Rows are points. Each copy is the shape, with its points in the same order, turned, moved and blurred by noise. Some copies are also mirrored. Which?

Shape, 8 rows:
[[ 53 -33  29]
 [-74 -30  42]
 [ 44 -33  10]
 [ 53  40  23]
 [ 25  28 -11]
 [-95  62  -2]
 [ 27  18  30]
 [ 59 -21  -8]]
Copy 1:
[[-35  -7  55]
 [ 51 -95  18]
 [-37 -13  36]
 [  8  45  27]
 [ -1  19  -8]
 [ 98 -42 -60]
 [ 14  10  28]
 [-49   7  21]]
Copy 1 is: mirrored
Copy 2:
[[ 15 -75  29]
 [-70  22  20]
 [ 15 -63  10]
 [ 64 -28  49]
 [ 51  -6  11]
 [ -5 103  14]
 [ 31 -23  44]
 [ 39 -65   3]]
Copy 2 is: only turned
Copy 3 (8 x 3):
[[ 31  69   5]
 [-87  20  25]
 [ 33  52 -15]
 [ 59  24  48]
 [ 37  -8  12]
 [-58 -71  71]
 [ 28  34  47]
 [ 55  41 -14]]
Copy 3 is: mirrored
Copy 4, 8 rows:
[[ 58 -49  23]
 [-16  58  38]
 [ 62 -34   6]
 [  2 -81  -6]
 [  8 -44 -33]
 [-87  36 -36]
 [  6 -51   5]
 [ 64 -48 -15]]
Copy 4 is: mirrored

Shape:
[[-13  -7  -5 -33]
 [ 67  13 -55  51]
 [ 76 -24 -42  54]
 [-44  36  52  11]
 [  7  37  21 -37]
 [-17  17   6 -38]
 [ 20 -35 -86  37]
 [-20 114  34 -10]]
Copy 1:
[[-23  41  14 -24]
 [ 17 -11 -94   9]
 [  1 -41 -75  -9]
 [-22  36  54  50]
 [ 22  60  12   5]
 [ -7  57  17  -1]
 [-49  -3 -73 -24]
 [ 40  90  35  82]]
Copy 1 is: only turned
Copy 2 (8 x 4):
[[ -2  14  19 -38]
 [ 13  26 -84  38]
 [  3  -9 -96  22]
 [-39  14  65  28]
 [ 29  12  44   1]
 [  8  22  40 -23]
 [-25  42 -90 -26]
 [ 25  58  82  66]]
Copy 2 is: only turned

Shape (12 x 8):
[[  37 -115   16 -121    0    8   18   -9]
 [   6   55   14    0  -24   35  -18  -55]
 [ -80   40   -2   24    0   22   66    2]
 [ -25  -58  -33   42  -25  -33  -18   10]
 [ -50   48  -27   22  -38   30   12  -18]
 [  15   50  -32   -6   28   28    9   -9]
 [ -22   38   32  -37   35   37  -41  -16]
 [  38  -27   26   29  -26   41   18   20]
 [  35   30  -21   35   17   38  -27  -12]
 [  31  -78   20    2   -5   42   -2  -74]
 [  12   40    3   45   -3  -46   96  -16]
 [   5  -16  -27   49   -2   49  -30    5]]
Copy 1, 12 rows:
[[-16 -75 -75 -68 -24  29 117  -9]
 [ 21  30   1   9   3  54 -30   6]
 [-27  19  11  68  91   6  26  33]
 [-65 -16  51  -7 -11 -50  32  -5]
 [-15  52  35  20  50  15   2  29]
 [ 31 -16   7  -1  32  15 -18  53]
 [-21 -27 -35 -13  41  60 -39   9]
 [-20 -28  19  39 -43  35  42  47]
 [ 16 -26  41   4  -7  27 -35  43]
 [ 18 -48  25  -3 -37  43  60 -55]
 [ 31  15 -12  87  19 -66  20  33]
 [-28 -31  72   3  -5  26  -1  29]]
Copy 1 is: mirrored
Copy 2:
[[ 46 -69 -58 -87 -49 -74 -41 -43]
 [-25  49   1  13  18  24 -21 -69]
 [-64  34  10  28  20 -50  92 -26]
 [ 24 -35  -1  35   8   2  18  45]
 [-31  46  22  38  -9   0  47 -41]
 [-29  37 -44 -18  23  34  40 -44]
 [-14  80  -3 -55  32 -15 -13 -34]
 [-16 -58  31 -27  32  11   5 -41]
 [ -4  18 -13 -10  57  64  15 -35]
 [ 51 -45 -11  -4  45 -29 -41 -69]
 [-99 -35 -51  53  38 -10  36 -35]
 [ 31  -2  23  -5  51  33  33 -11]]
Copy 2 is: mirrored
Copy 3 (12 x 8):
[[-34 -12  89 -97 -84   1  20  22]
 [100 -24   7   3  14 -10 -27   5]
 [ 19 -75 -59  19  32   6  42 -45]
 [-36  16  55  48  22  32  -8 -24]
 [ 54 -29 -40  23  23  20  -9 -48]
 [ 46  29 -43 -14  18 -10   5  15]
 [ 53 -31  -6 -35  26  31  -8  57]
 [ 41 -11  27  49 -40  14  36  18]
 [ 61  38  -3  23  28   3 -10  31]
 [ 51  -1 102 -11  -5   3  45  -9]
 [ -3 -39 -22  41  15 -95  40 -24]
 [ 36  41  14  43  20  54  25   5]]
Copy 3 is: mirrored
Copy 4 (12 x 8):
[[  73  -41 -104  -86   17  -29  -83   71]
 [  26  -48    0   10   10   70   10   -9]
 [ -12   72   -3  -41   30   54   30  -27]
 [  12   10  -50  -22  -56  -38   52   17]
 [  28   19   15  -23   -6   53   42  -32]
 [  30    1   22   18   39   10  -13  -11]
 [ -24  -49   22  -25   15   38  -41    9]
 [  40    2  -29   -5   14   24   36   85]
 [  24  -32   23   33   21    0   27   19]
 [  39  -76  -82  -37   43    4   39   48]
 [  15   76  -71   53   34   41   22  -13]
 [  21  -22   18   -9    1  -14   57   36]]
Copy 4 is: mirrored
